Each row is a point. The points of each table are mixes of a few directions, plus a little noise. Count the directions of each table, and those that both share. Where both have some left over, give the other angles between the two spaces (their principal angles), to ten degrees, smallest first.

First (7 x 2):
51, 28
8, 4
-77, -41
7, 4
23, 13
27, 15
-39, -21
Second (7 x 2):
38, -23
-13, 8
-29, 18
74, -46
-41, 25
4, -3
-33, 21
Directions: first 1, second 1, shared 0; angles 60

First (8 x 4):
-52, 61, 28, 6
5, -11, 15, 17
-34, 45, 0, -14
14, -17, -2, 3
-31, 45, -12, -25
-4, 14, -29, -31
53, -75, 13, 36
49, -62, -13, 8
Second (8 x 4):
-13, 10, 26, 20
1, -1, -1, -1
29, -22, -59, -46
36, -27, -71, -56
14, -10, -28, -22
-24, 18, 48, 39
-11, 8, 23, 18
-31, 23, 63, 49
Directions: first 2, second 1, shared 1

First (10 x 8):
-4, -1, -5, 9, -14, 9, 8, 2
26, 2, 66, -67, 101, -68, -46, -2
8, 11, -33, 14, 7, 8, 9, -26
39, 9, 44, -40, 91, -50, -13, -21
-38, -25, 33, -4, -63, 13, -11, 58
-27, 3, -62, 31, -53, 37, 1, -5
-4, 0, -28, 40, -49, 36, 39, -3
-13, -3, 8, -25, 14, -16, -36, 11
-18, -7, -11, 15, -40, 20, 6, 14
28, 11, -13, 27, 6, 12, 45, -29
Second (7 x 8):
22, -22, 18, -61, 47, 102, -18, -7
-28, 15, 14, 57, 37, -13, -15, -13
-41, -38, -26, 5, 7, -19, 3, 18
-47, -48, -35, -12, -4, -18, 8, 23
-35, 32, 8, -5, -44, -13, 8, -30
55, 11, 16, 41, -14, -36, -4, -15
75, 49, 6, -25, -29, -2, 20, 25
Directions: first 3, second 5, shared 0; angles 50, 70, 80

First (10 x 11):
-47, -61, -19, -23, -33, -1, -7, -22, 14, -4, -97
-42, -46, -40, 14, 10, -6, 32, 12, -33, 19, 55
-11, -93, -51, 7, -23, -15, 3, 48, -32, -51, -15
-19, -9, -27, 0, 5, 41, 16, 16, -42, 30, 59
12, 56, 0, -25, 55, -15, 17, -31, 5, 14, 58
47, 66, 28, -28, 11, 30, -23, -11, 10, -4, -7
19, 23, 21, 12, 1, -7, -6, 2, 10, -3, 5
-37, -33, -5, -11, -21, -4, -2, -23, 17, 8, -64
77, 88, 83, 35, -10, -9, -37, 8, 43, -16, -13
2, 9, 11, 18, 5, -15, 5, 0, 6, 6, 17
Second (9 x 11):
24, -38, 25, 5, -12, 36, -33, 37, -4, -12, -40
-7, -27, 15, 33, -1, -25, 2, 12, 9, 1, 1
49, -91, 59, 24, -26, 67, -70, 83, -6, -25, -84
6, -8, 5, 0, -3, 9, -8, 8, -1, -3, -9
-29, 69, -44, -29, 17, -33, 43, -58, 0, 15, 53
-22, 68, -43, -36, 14, -18, 36, -53, -3, 13, 44
-30, 9, -8, 29, 11, -61, 35, -23, 14, 13, 40
12, -32, 20, 15, -7, 12, -19, 26, 1, -7, -23
-4, 50, -30, -42, 6, 13, 13, -32, -9, 4, 18
Directions: first 5, second 2, shared 1; angles 30

First (10 x 14):
19, -14, -6, 27, -28, -12, 28, 90, -10, 7, 3, -17, 2, -57
-13, -16, 4, 9, -3, 7, 0, 27, 5, 8, -5, 0, -1, -36
-35, -24, 11, 6, 14, 24, -17, -5, 20, 10, -12, 10, -4, -36
-33, 19, 18, -48, 38, 10, -41, -114, 8, -4, -9, 20, 5, 78
-45, -5, 43, -69, 16, -22, -22, -10, -22, 22, -17, 0, 19, 15
33, 46, -9, -33, 5, -22, -4, -72, -21, -20, 14, 0, 8, 101
57, -3, -49, 89, -31, 18, 38, 54, 20, -20, 20, -8, -20, -47
31, -4, -7, 16, -31, -25, 32, 87, -20, 4, 9, -22, 4, -38
-36, -37, 0, 36, 11, 42, -14, 9, 39, 8, -11, 13, -14, -67
23, 39, -4, -32, 8, -19, -4, -64, -16, -14, 9, 1, 8, 85
Second (11 x 14):
-15, 18, -19, -58, -14, -30, 32, -68, -18, 4, -6, 27, -32, 22
-4, 5, -5, -15, -4, -8, 9, -18, -5, 2, -2, 7, -9, 6
21, -24, 26, 75, 19, 39, -41, 89, 24, -5, 8, -34, 43, -29
-12, 14, -15, -44, -11, -23, 24, -52, -14, 3, -5, 20, -25, 17
-26, 30, -33, -95, -24, -49, 52, -112, -30, 7, -11, 44, -55, 37
-6, 6, -6, -18, -4, -10, 10, -22, -6, 2, -2, 8, -10, 7
0, 0, 0, 1, 0, 0, 0, 1, 0, 0, 0, 0, 1, -1
23, -26, 29, 84, 21, 44, -46, 99, 27, -6, 9, -38, 48, -32
15, -18, 19, 56, 14, 30, -30, 66, 18, -4, 6, -25, 32, -22
20, -23, 25, 71, 18, 37, -40, 85, 23, -5, 8, -33, 41, -27
-16, 18, -20, -58, -14, -30, 32, -68, -18, 4, -7, 27, -33, 23
Directions: first 3, second 1, shared 0; angles 50
